Each row of a before or after table is a point. One or more steps were done to the points. Then noise was added and the rows were shuffled. The steps act on columns, c1 being the first. Name the steps. A step turns or swaps two columns, mirrors them in a line or flattens them onto one, adds a multiple of one to another, or multiplies or shifts one. Angles are multiples of 10 degrees, from the lower column toward the higher: turns from -170 to 170, lines from 10 to 170 but not 90. Use the fewest steps. Two steps may share a column if one is a turn and the other turns, adds or multiplies; they go together, in the order done. Otherwise the lowest column goes first.

Before (13 x 3)
0:  0.025 -0.079  0.001
1: -0.009 -0.056  0.014
2:  0.023 -0.006  0.003
3:  0.031  0.026  0.054
4: -0.011  0.021 -0.040
5: -0.154 -0.075  0.048
6:  0.022 -0.067  0.031
7: -0.008  0.037 -0.033
8: -0.012  0.015 -0.011
9: -0.005 -0.026 -0.072
10: -0.025 -0.031  0.019
11:  0.011 -0.009  0.036
12: -0.045 -0.007  0.002
After (13 x 3)
0: -0.043 -0.036  0.053
1: -0.039  0.024  0.042
2: -0.165  0.043  0.087
3:  0.000  0.019  0.029
4:  0.040  0.001  0.095
5: -0.020 -0.016 -0.032
6: -0.031 -0.076  0.042
7:  0.004  0.025  0.000
8:  0.018  0.032  0.006
9: -0.025 -0.066  0.070
10:  0.014 -0.018  0.045
11: -0.039 -0.007  0.058
12:  0.003 -0.014  0.076
Steps: turn c1 and c2 by -40 degrees; shift c3 by 0.040

Before (12 x 8)
0: -0.051  0.072 -0.049 -0.050  0.016  0.054 -0.085  0.006
1: -0.018  0.025  0.009  0.016  0.054 -0.069  0.090  0.011
2:  0.024  0.048 -0.032 -0.052  0.031  0.072 -0.071 -0.031
3:  0.000  0.021 -0.018 -0.022 -0.050  0.047 -0.049 -0.055
4:  0.018  0.003 -0.022  0.064  0.041 -0.031  0.053 -0.001
5: -0.032  0.038  0.025  0.088  0.006 -0.033  0.021  0.034
6:  0.018 -0.048 -0.060  0.031  0.024 -0.001 -0.024 -0.004
7:  0.011  0.047 -0.051  0.053 -0.011 -0.008  0.064  0.043
8: -0.015  0.012 -0.049 -0.024 -0.010  0.017 -0.041 -0.056
9: -0.063  0.028 -0.071  0.048 -0.012 -0.010 -0.003 -0.056
10: -0.017 -0.021  0.004  0.077  0.057  0.014  0.113  0.021
11: -0.018 -0.066 -0.002 -0.035 -0.020  0.003  0.039  0.012
After (12 x 8)
0: -0.018 -0.014  0.063 -0.020 -0.016  0.029  0.010 -0.050
1: -0.050  0.039  0.099 -0.046  0.011  0.022  0.049 -0.009
2:  0.020 -0.031  0.052  0.029  0.023  0.037 -0.019  0.011
3: -0.034  0.024 -0.027  0.084  0.004 -0.022 -0.030  0.029
4:  0.012  0.016 -0.029  0.061  0.042  0.029 -0.042 -0.008
5:  0.024  0.046  0.077 -0.055  0.030  0.019  0.071 -0.052
6:  0.013  0.062 -0.034  0.051 -0.014  0.067 -0.037  0.022
7: -0.018 -0.026 -0.102  0.074  0.055  0.056 -0.006  0.036
8: -0.007 -0.002  0.052 -0.018 -0.048  0.009  0.044 -0.061
9: -0.015  0.019 -0.088  0.014  0.055  0.011 -0.079  0.006
10: -0.063 -0.036  0.039  0.051 -0.014  0.053 -0.029 -0.046
11: -0.017 -0.073 -0.035 -0.034 -0.023  0.018 -0.003  0.038
Steps: add 0.7 times c1 to c2; turn c2 and c8 by -20 degrees; turn c3 and c7 by 120 degrees; turn c6 and c7 by 70 degrees
